Each row is a point. Examples show where two turns around zero, p and q, send a point. Write where each new point lands after one turn and then the other. Backwards means that the second turn is done in reverse. Each puzzle has new turns, and all numbers are rounded.
In the rows, zero is written as 100.

Turn p:
104, 138, 90 -> 103, 120, 66
67, 95, 99 -> 69, 89, 100
71, 115, 70 -> 77, 83, 66
112, 101, 153 -> 100, 140, 136
122, 70, 118 -> 120, 97, 136
124, 81, 69 -> 132, 71, 95
Turn q:
106, 90, 108 -> 100, 100, 114
55, 124, 121 -> 90, 51, 78
103, 108, 86 -> 100, 110, 87
137, 80, 65 -> 118, 151, 108
55, 99, 126 -> 106, 48, 98
144, 99, 93 -> 86, 140, 115
Where do these land?
p, then q: 63, 63, 100 -> 125, 61, 123
q, then p: 86, 119, 125 -> 82, 75, 115
q, then p: 112, 90, 106 -> 95, 115, 106
q, then p backwards: 139, 128, 68 -> 90, 152, 124

Turn p:
130, 107, 142, 99 -> 90, 76, 119, 59
84, 88, 145, 90 -> 71, 82, 136, 102
108, 61, 71, 99 -> 142, 94, 103, 125
90, 95, 98, 95 -> 97, 99, 102, 112
80, 86, 77, 128 -> 117, 134, 107, 120
108, 163, 66, 90 -> 85, 116, 33, 82
Turn q:
94, 145, 132, 131 -> 97, 130, 106, 45
137, 109, 82, 63 -> 116, 96, 50, 119
122, 75, 113, 134 -> 127, 71, 122, 81
128, 107, 92, 54 -> 100, 92, 49, 118
88, 94, 84, 105 -> 102, 107, 114, 115
85, 78, 88, 119 -> 105, 95, 132, 113
46, 90, 109, 95 -> 54, 108, 130, 110
Where do these land?
p, then q: 119, 133, 101, 111 -> 88, 113, 76, 126
p, then q: 113, 137, 105, 92 -> 85, 111, 94, 136
q, then p: 95, 81, 71, 58 -> 122, 149, 113, 102
p, then q backwards: 119, 115, 137, 131 -> 86, 117, 135, 134
p, then q: 67, 68, 106, 97 -> 102, 96, 127, 63
p, then q: 103, 42, 116, 118 -> 103, 63, 92, 50
q, then p: 83, 125, 64, 93 -> 87, 131, 81, 73

Turn p:
138, 94, 115, 81, 111, 104 -> 117, 121, 84, 84, 128, 113
109, 106, 75, 112, 80, 41 -> 81, 81, 54, 92, 61, 118
105, 84, 95, 77, 139, 149 -> 114, 110, 122, 129, 156, 102
129, 119, 89, 69, 89, 103 -> 84, 138, 77, 100, 111, 107
52, 116, 117, 137, 108, 98 -> 120, 76, 128, 112, 62, 70
61, 78, 124, 87, 111, 132 -> 105, 84, 137, 100, 130, 63
106, 104, 85, 137, 61, 73 -> 80, 90, 97, 82, 51, 126
Turn q:
121, 71, 124, 82, 73, 79 -> 129, 85, 71, 114, 128, 120
97, 114, 137, 74, 84, 107 -> 127, 84, 123, 96, 108, 131
63, 127, 92, 83, 89, 80 -> 77, 68, 107, 74, 85, 121
81, 80, 121, 71, 78, 104 -> 117, 79, 96, 120, 92, 136
121, 97, 88, 115, 139, 78 -> 70, 122, 94, 101, 130, 79
70, 93, 129, 83, 99, 86 -> 93, 68, 113, 117, 107, 127
133, 68, 76, 107, 96, 169 -> 138, 161, 87, 126, 64, 85
112, 123, 60, 117, 126, 98 -> 70, 129, 98, 72, 95, 73
102, 128, 74, 167, 116, 98 -> 78, 104, 111, 79, 92, 29
Where do these land?
p, then q: 109, 98, 102, 110, 109, 74 -> 108, 116, 78, 99, 89, 101
q, then p: 88, 130, 93, 111, 102, 86 -> 91, 87, 90, 88, 117, 74
p, then q: 112, 79, 59, 93, 111, 110 -> 87, 113, 121, 127, 77, 78
q, then p: 58, 103, 140, 109, 83, 80 -> 111, 61, 122, 68, 128, 114
p, then q: 112, 92, 72, 49, 122, 131 -> 51, 115, 137, 103, 101, 69
p, then q: 154, 110, 74, 75, 94, 112 -> 83, 125, 139, 74, 64, 91
q, then p: 122, 99, 90, 94, 133, 145 -> 116, 140, 97, 101, 60, 83
p, then q: 99, 90, 128, 111, 95, 78 -> 110, 109, 76, 99, 108, 126
p, then q: 47, 99, 143, 147, 50, 83 -> 141, 45, 63, 112, 121, 155

Turn p:
83, 121, 139, 142, 148, 113, 82, 92 -> 113, 109, 135, 107, 92, 104, 70, 34
69, 70, 99, 79, 103, 79, 92, 105 -> 70, 100, 71, 118, 92, 126, 107, 96
147, 83, 85, 90, 92, 138, 116, 113 -> 134, 84, 99, 81, 107, 82, 149, 115
144, 92, 98, 109, 99, 135, 69, 65 -> 149, 114, 90, 55, 76, 88, 107, 91
76, 83, 52, 62, 83, 121, 116, 108 -> 115, 84, 73, 134, 97, 124, 124, 146
92, 80, 59, 76, 101, 73, 129, 92 -> 83, 101, 67, 136, 91, 82, 114, 132
95, 132, 119, 159, 93, 51, 76, 117 -> 53, 86, 142, 76, 86, 86, 47, 84
81, 113, 133, 69, 103, 87, 109, 132 -> 74, 93, 98, 110, 150, 121, 98, 88
82, 126, 85, 77, 103, 77, 108, 104 -> 89, 93, 85, 125, 120, 97, 74, 117
131, 101, 130, 135, 75, 125, 101, 71 -> 121, 136, 137, 57, 90, 91, 109, 98
Turn q:
98, 102, 130, 152, 55, 86, 59, 117 -> 130, 99, 139, 85, 119, 91, 124, 164
141, 130, 112, 117, 96, 136, 158, 96 -> 127, 146, 105, 79, 89, 66, 119, 48
69, 141, 121, 85, 104, 90, 97, 88 -> 71, 108, 112, 119, 133, 114, 129, 90
149, 113, 95, 109, 135, 89, 117, 116 -> 110, 88, 115, 69, 108, 75, 73, 58
94, 80, 70, 127, 158, 96, 111, 98 -> 101, 84, 91, 130, 104, 63, 48, 86
81, 80, 68, 89, 123, 52, 90, 86 -> 80, 53, 110, 134, 90, 115, 71, 99
114, 72, 122, 102, 69, 92, 121, 126 -> 124, 78, 89, 75, 78, 87, 132, 109
100, 87, 82, 33, 95, 118, 90, 79 -> 77, 107, 64, 97, 78, 157, 91, 87
107, 79, 129, 100, 103, 105, 92, 102 -> 124, 90, 81, 91, 115, 105, 106, 107
87, 101, 55, 85, 76, 118, 80, 134 -> 57, 114, 95, 79, 68, 100, 86, 135
58, 113, 116, 101, 86, 118, 85, 60 -> 98, 131, 97, 142, 118, 126, 121, 118
Where do these land?
p, then q: 115, 108, 67, 117, 123, 89, 108, 71 -> 107, 76, 146, 90, 89, 107, 104, 116
p, then q: 74, 114, 119, 118, 106, 107, 123, 73 -> 111, 122, 127, 96, 137, 96, 113, 100
p, then q: 63, 90, 52, 116, 121, 73, 109, 91 -> 115, 103, 131, 109, 83, 79, 109, 157
p, then q: 100, 90, 126, 137, 85, 142, 114, 86 -> 119, 120, 99, 78, 119, 107, 143, 69
p, then q backwards: 103, 71, 108, 103, 124, 83, 70, 101 -> 109, 96, 89, 64, 109, 104, 132, 108
p, then q backwards: 74, 128, 122, 62, 122, 103, 85, 59 -> 111, 95, 104, 95, 139, 146, 87, 58
p, then q: 130, 119, 75, 89, 63, 133, 89, 100 -> 94, 78, 78, 43, 90, 100, 91, 86
q, then p: 150, 124, 71, 102, 80, 68, 75, 128 -> 90, 121, 70, 76, 143, 149, 113, 83
p, then q backwards: 51, 100, 108, 97, 120, 142, 151, 145 -> 63, 121, 130, 108, 96, 48, 97, 39
q, then p backwards: 137, 65, 129, 88, 70, 93, 110, 124 -> 140, 78, 82, 97, 88, 136, 64, 108
q, then p: 104, 92, 124, 70, 85, 68, 67, 123 -> 110, 90, 84, 123, 110, 123, 152, 90

Turn p:
132, 80, 84, 96, 129, 114, 83, 146, 81 -> 107, 84, 116, 54, 124, 91, 128, 116, 134
62, 109, 109, 74, 85, 80, 68, 128, 102 -> 126, 100, 128, 77, 76, 83, 76, 67, 88
83, 125, 127, 109, 116, 114, 92, 64, 106 -> 70, 115, 91, 97, 89, 135, 85, 93, 73
115, 71, 112, 90, 119, 100, 122, 69, 104 -> 98, 103, 112, 129, 125, 129, 120, 114, 89
65, 156, 108, 107, 87, 31, 108, 110, 90 -> 96, 103, 89, 97, 69, 41, 93, 70, 36
134, 109, 81, 65, 123, 124, 94, 99, 110 -> 112, 103, 85, 82, 113, 130, 138, 82, 124
160, 104, 97, 79, 83, 123, 121, 116, 62 -> 138, 127, 65, 81, 130, 94, 127, 134, 120
102, 41, 90, 144, 68, 84, 74, 94, 132 -> 99, 40, 115, 137, 119, 94, 52, 111, 123
58, 124, 112, 135, 87, 104, 134, 120, 121 -> 58, 132, 104, 119, 80, 62, 74, 88, 104
90, 82, 80, 100, 102, 126, 105, 53, 92 -> 97, 94, 95, 127, 75, 141, 108, 124, 108
Turn q:
32, 114, 93, 100, 87, 103, 62, 60, 90 -> 67, 103, 131, 123, 163, 77, 97, 78, 76
74, 103, 109, 138, 129, 103, 83, 116, 101 -> 91, 78, 92, 121, 119, 82, 74, 100, 134
88, 77, 90, 94, 48, 97, 119, 82, 89 -> 88, 130, 117, 105, 113, 131, 109, 127, 68
139, 81, 130, 88, 131, 88, 84, 154, 119 -> 93, 92, 80, 57, 53, 101, 81, 90, 150
118, 68, 110, 107, 98, 90, 137, 61, 82 -> 94, 93, 76, 102, 84, 112, 93, 136, 51
112, 79, 94, 100, 66, 144, 131, 74, 86 -> 132, 129, 84, 98, 120, 130, 95, 123, 60
82, 116, 80, 112, 97, 97, 76, 78, 138 -> 102, 93, 135, 130, 105, 98, 85, 65, 93
141, 115, 127, 64, 127, 104, 120, 129, 109 -> 114, 93, 60, 65, 62, 105, 125, 79, 119
166, 112, 94, 81, 112, 96, 87, 127, 83 -> 136, 92, 104, 49, 63, 83, 115, 108, 117
28, 101, 53, 110, 106, 96, 96, 83, 100 -> 77, 127, 121, 163, 131, 67, 100, 95, 94
121, 136, 119, 107, 100, 82, 105, 135, 105 -> 108, 69, 101, 89, 85, 114, 127, 97, 138
Where do these land?
p, then q backwards: 102, 65, 72, 73, 137, 117, 97, 100, 139 -> 86, 151, 109, 106, 68, 82, 95, 129, 129
q, then p: 125, 84, 115, 102, 132, 91, 127, 103, 142 -> 126, 77, 74, 121, 78, 105, 70, 112, 130
q, then p backwards: 89, 109, 125, 82, 133, 97, 68, 81, 67 -> 121, 124, 101, 132, 113, 66, 89, 135, 104
p, then q: 94, 98, 81, 68, 137, 122, 136, 86, 136 -> 120, 83, 69, 147, 121, 133, 103, 90, 78
p, then q: 77, 129, 112, 111, 59, 133, 61, 134, 68 -> 95, 119, 158, 54, 91, 99, 122, 60, 106
p, then q: 106, 106, 99, 71, 84, 61, 129, 140, 71 -> 94, 63, 102, 87, 54, 99, 140, 126, 94
q, then p: 104, 115, 54, 94, 101, 98, 68, 72, 68 -> 108, 105, 107, 86, 134, 76, 110, 108, 45
p, then q: 109, 133, 118, 140, 73, 86, 78, 102, 93 -> 83, 122, 140, 89, 99, 55, 101, 105, 104
p, then q: 102, 103, 68, 128, 117, 108, 113, 130, 65 -> 67, 124, 103, 114, 74, 123, 128, 99, 124
q, then p: 130, 68, 134, 121, 64, 112, 117, 74, 128 -> 121, 109, 97, 58, 86, 135, 86, 131, 143
p, then q: 63, 90, 122, 110, 64, 76, 106, 76, 123 -> 99, 64, 131, 88, 133, 91, 70, 124, 103

Turn p:
107, 103, 176, 120, 118, 105, 166, 116, 81, 112, 127 -> 162, 93, 68, 100, 156, 133, 53, 114, 108, 73, 114
99, 160, 88, 104, 105, 75, 134, 110, 148, 77, 70 -> 143, 104, 108, 131, 85, 56, 81, 43, 118, 114, 83
90, 103, 82, 116, 84, 97, 62, 65, 131, 123, 123 -> 98, 74, 116, 91, 63, 97, 112, 128, 89, 146, 94
71, 65, 76, 93, 68, 98, 86, 115, 99, 81, 111 -> 80, 82, 105, 81, 109, 87, 147, 91, 72, 96, 113
100, 103, 66, 76, 105, 147, 67, 99, 66, 99, 123 -> 60, 136, 71, 83, 91, 93, 133, 130, 113, 112, 115
123, 101, 65, 130, 90, 96, 98, 101, 148, 100, 85 -> 99, 77, 127, 87, 87, 60, 95, 92, 112, 114, 58
120, 141, 96, 94, 95, 75, 111, 126, 82, 86, 102 -> 112, 122, 107, 140, 117, 67, 94, 99, 110, 90, 113
109, 81, 101, 88, 125, 90, 90, 54, 60, 73, 84 -> 46, 94, 76, 134, 95, 133, 89, 94, 100, 92, 99
97, 96, 94, 99, 74, 103, 90, 85, 91, 99, 72 -> 87, 87, 106, 104, 71, 100, 113, 98, 103, 77, 102
117, 86, 132, 92, 85, 121, 77, 115, 98, 81, 126 -> 95, 91, 111, 88, 132, 118, 123, 116, 131, 104, 124
102, 68, 103, 72, 116, 85, 127, 88, 118, 161, 79 -> 97, 108, 119, 61, 78, 117, 41, 91, 65, 87, 104
64, 93, 121, 116, 133, 108, 92, 126, 79, 107, 98 -> 121, 129, 87, 98, 118, 137, 120, 103, 80, 93, 80
Turn q:
139, 113, 127, 109, 132, 92, 110, 91, 100, 126, 110 -> 131, 109, 88, 135, 133, 109, 101, 102, 130, 94, 96
88, 86, 94, 92, 118, 111, 88, 72, 114, 116, 126 -> 124, 83, 111, 82, 94, 112, 76, 100, 122, 82, 108
56, 141, 66, 122, 78, 78, 96, 147, 126, 91, 86 -> 41, 84, 89, 126, 56, 82, 83, 127, 82, 133, 116
137, 77, 146, 67, 117, 109, 94, 120, 114, 139, 108 -> 150, 127, 104, 111, 100, 109, 128, 73, 147, 119, 111
126, 134, 83, 78, 112, 113, 35, 97, 99, 106, 100 -> 128, 120, 57, 104, 71, 85, 55, 72, 100, 99, 83
76, 62, 61, 110, 89, 71, 107, 101, 79, 81, 139 -> 92, 48, 107, 65, 95, 135, 104, 120, 77, 116, 79
83, 80, 84, 138, 89, 149, 137, 89, 109, 108, 81 -> 89, 78, 132, 109, 89, 84, 130, 111, 83, 45, 122
108, 109, 76, 101, 91, 86, 110, 76, 126, 91, 54 -> 87, 123, 100, 93, 95, 61, 97, 143, 98, 85, 86
61, 110, 127, 108, 83, 98, 118, 127, 73, 81, 83 -> 48, 98, 117, 107, 117, 96, 115, 76, 81, 121, 113
104, 81, 62, 57, 63, 75, 130, 80, 52, 112, 94 -> 84, 77, 63, 35, 116, 87, 142, 105, 105, 99, 72
120, 139, 145, 75, 86, 103, 95, 126, 133, 67, 119 -> 98, 162, 81, 113, 101, 127, 89, 97, 94, 131, 142
107, 77, 84, 142, 108, 110, 88, 73, 98, 90, 91 -> 121, 83, 124, 107, 103, 90, 89, 113, 71, 72, 80
88, 101, 103, 104, 149, 112, 75, 111, 84, 71, 114 -> 94, 103, 117, 117, 92, 136, 66, 69, 96, 95, 74
107, 90, 143, 96, 84, 92, 117, 90, 94, 121, 95 -> 113, 106, 109, 96, 137, 87, 124, 93, 114, 112, 120
Where do these land?
p, then q: 139, 125, 109, 35, 111, 94, 147, 88, 129, 111, 120 -> 155, 84, 74, 86, 89, 107, 31, 98, 114, 130, 113
p, then q: 88, 84, 129, 130, 70, 78, 72, 112, 97, 82, 74 -> 100, 121, 143, 111, 128, 116, 134, 100, 82, 78, 105
p, then q: 92, 99, 94, 108, 102, 116, 81, 103, 121, 61, 112 -> 98, 91, 114, 98, 104, 91, 116, 124, 136, 81, 105
q, then p: 77, 77, 102, 157, 107, 85, 108, 121, 81, 77, 99 -> 112, 97, 85, 93, 114, 151, 106, 116, 86, 57, 82
p, then q: 166, 92, 105, 58, 123, 120, 110, 82, 119, 129, 126 -> 119, 101, 96, 93, 53, 98, 48, 72, 132, 140, 126
q, then p: 119, 84, 95, 26, 118, 106, 109, 119, 104, 118, 117 -> 108, 88, 99, 64, 61, 61, 79, 72, 133, 118, 119
q, then p: 83, 107, 103, 130, 102, 108, 88, 87, 62, 67, 64 -> 90, 106, 85, 147, 91, 143, 112, 93, 80, 83, 91
q, then p: 54, 89, 133, 124, 88, 101, 81, 96, 76, 97, 124 -> 79, 95, 89, 90, 105, 157, 89, 131, 85, 113, 111
q, then p: 102, 135, 80, 101, 123, 62, 78, 88, 108, 124, 83 -> 95, 105, 152, 103, 85, 89, 117, 93, 81, 110, 65
p, then q: 59, 58, 83, 128, 70, 102, 107, 80, 93, 94, 95 -> 80, 87, 117, 58, 105, 108, 145, 93, 86, 87, 70
q, then p backwards: 112, 112, 78, 109, 69, 109, 104, 113, 83, 98, 115 -> 64, 89, 89, 104, 92, 102, 111, 81, 82, 95, 111
p, then q: 108, 137, 90, 94, 117, 120, 115, 111, 128, 143, 71 -> 115, 140, 58, 93, 100, 63, 85, 107, 91, 124, 111
